Each row is a point. Any point is a mix of the corners, with weights that add up to 1. It lies inside the corners' shape when no weight is negative. Say inside or outside, and name the corners with a negative weight.

Corners:
(1): [  0 -60  62]
(2): [-2 -2 -5]
(3): [-84  26 -11]
(4): [14 36 39]
Points:
[ -2 -46  55] -> inside
[19  5 26] -> outside (3)
[-41 -18  10] -> outside (4)
[-11  24   1] -> outside (1)
[ -3 -50  55] -> inside
[-4 -7  8] -> inside
[-36  10   0] -> inside

Corners:
(1): [-14  13  42 -29   5  38   9  12 -49]
(2): [  4  16 -10  20  12  50  10 -13 -65]
(3): [ 34  50  10 -19 -10 -29 -78   6 -10]
(4): [  1  -3 -79  28 -32   7  43  19  48]
(5): [ -5   3  38  12 -54 -46 -45  28 -56]
(6): [-57   2  14   0  -4 -47 -13  54 -39]
(7): [ 30 -27 -11  19  11  -8 -47 -61   2]
(8): [102  -2 -61 -25  64 -23  34  -7  29]
(9): [  5  39  22   5  51  30  63 -13 -32]
(10): [-19  -1 -31  -7 -72 -66 -49  -4 -22]
Points:
[-47  31  11  -1   0  21  24  18 -39] -> outside (5, 7, 8)
[ 47  36   8  -8  26  26  33   5 -24] -> outside (6, 7, 10)
[ 32  12 -30  -7  22  -3   4 -12   5] -> outside (5)
[-52  21  78   7  19  23 -27  12 -91] -> outside (4, 8, 10)
[ 12   5 -34  -2 -36 -50 -30  26  -4] -> outside (1, 7, 9)
[ 21   3  -3  -8   3 -15  -6   2 -13] -> outside (2)
[ 57  20 -49   7 -12  -9   7 -16 -18] -> outside (1, 6, 7)
[-31  -8   5  -2 -13 -29  12  26 -21] -> outside (2, 3)

Corners:
(1): [-12  65 -32  26  22  53 -32 -17 -35 -42 -67 -16 -31   5 -15  57  23   8]
(2): [ -2  78  43  21  34 -63  21   3  53  -5   5  -9 -35 -67  26 -40 -18  16]
(3): [-29  63  40  16   0 -11  40 -23  19  -1 -80 -61  15 -59 -25  38  -9  68]
(4): [-17  52 -43  47 -26  36  13  -8  58 -47 -21  -6  15  31 -22   5 -20  30]
(5): [-59 -54  13 -34  22 -55 -46  36 -46   5  43 -41 -16  28  44  47 -26   9]
(6): [-34 -25 -61  31 -60 -35 -40   1  -2 -10 -81 -35  55 -69   1  18  -3 -48]
(7): [-14   2  20 -24  41  -5  42  16 -16 -29 -68  34  42  -6 -56 -43   3  42]
(8): [-49  65   5 -68 -49 -12  25 -19  10 -38  -1 -48  44 -62   4  24  10  49]
(9): [ 38 -37  43 -39  16  41 -48  45  34  -8  24 -16  31  17 -33 -67  10  55]
(10): [ 36  51  -4 -46 -45 -49  49 -25  -8 -41  30 -53  48  18  -2  58  -5  21]
(11): [-56  18 -54  38  11 -33  -8  66  12   2 -68  19 -22  -8 -11 -62  49 -24]
(12): [-37 -24 -22 -66  25 -31  -8 -31  69 -46 -48   2  24 -14   7   8  55   9]
(13): [-10 -49 -30 -19 -43 -61 -59 -27  43 -42  -8   9 -30 -57  23  -6  24  27]
(14): [-22   2 -60  15 -32 -19 -46  -1  37 -28  31  66 -43  -8   8  45  60 -25]
(15): [-18 -27  -2  20 -49  26 -19  70   9  -6 -21 -27 -33 -46  40 -33  10 -33]
(16): [ 19  -1   7 -53   5  51  11 -21 -38  25  34  -2 -13  34 -33 -22  11   2]
(17): [-19  -4 -49  18  65  20 -21  30  44 -40 -24 -25 -19 -27 -30  15  19  56]
(18): [ 27   5  18 -43  44 -16 -42  73  20  15  -6  18 -64  11 -39 -27 -34 -19]
(19): [-27  69  40   4 -49  11  32  26  46 -84 -54 -57  -1 -57 -55 -48  66 -47]
Points:
[-16  27  -1  -8 -11   3  -6  15  25 -26  -1 -23 -23 -11   2   1  18   9] -> outside (6, 7)
[  8   7  29 -38  63   1   9  35  -6  11   8   2 -15  28 -10 -12   0  26] -> outside (4, 6, 8, 13, 19)
[-11   9  -1  -9  -7 -21 -12   2  21 -18 -22 -13 -11 -30  -6  -2   7  18] -> inside
[-16   0 -13 -15  -2 -13 -21  18  20 -29  -6  -4 -10 -10  -4  -9  18  -1] -> outside (3)
[ -5  -9 -21   4  29 -10 -33  21  15  -2   2   6 -37  24  13   5   8  13] -> outside (6, 7, 8, 19)
[-37   0 -20 -18  13 -15 -15  11   7 -34 -30 -16  22  10 -21  34  13  22] -> outside (2, 13, 15, 16)
[-13  16  -2 -10  -6  -4  -5   1  20 -27 -23 -20   3 -24 -13   6   8  17] -> outside (11)
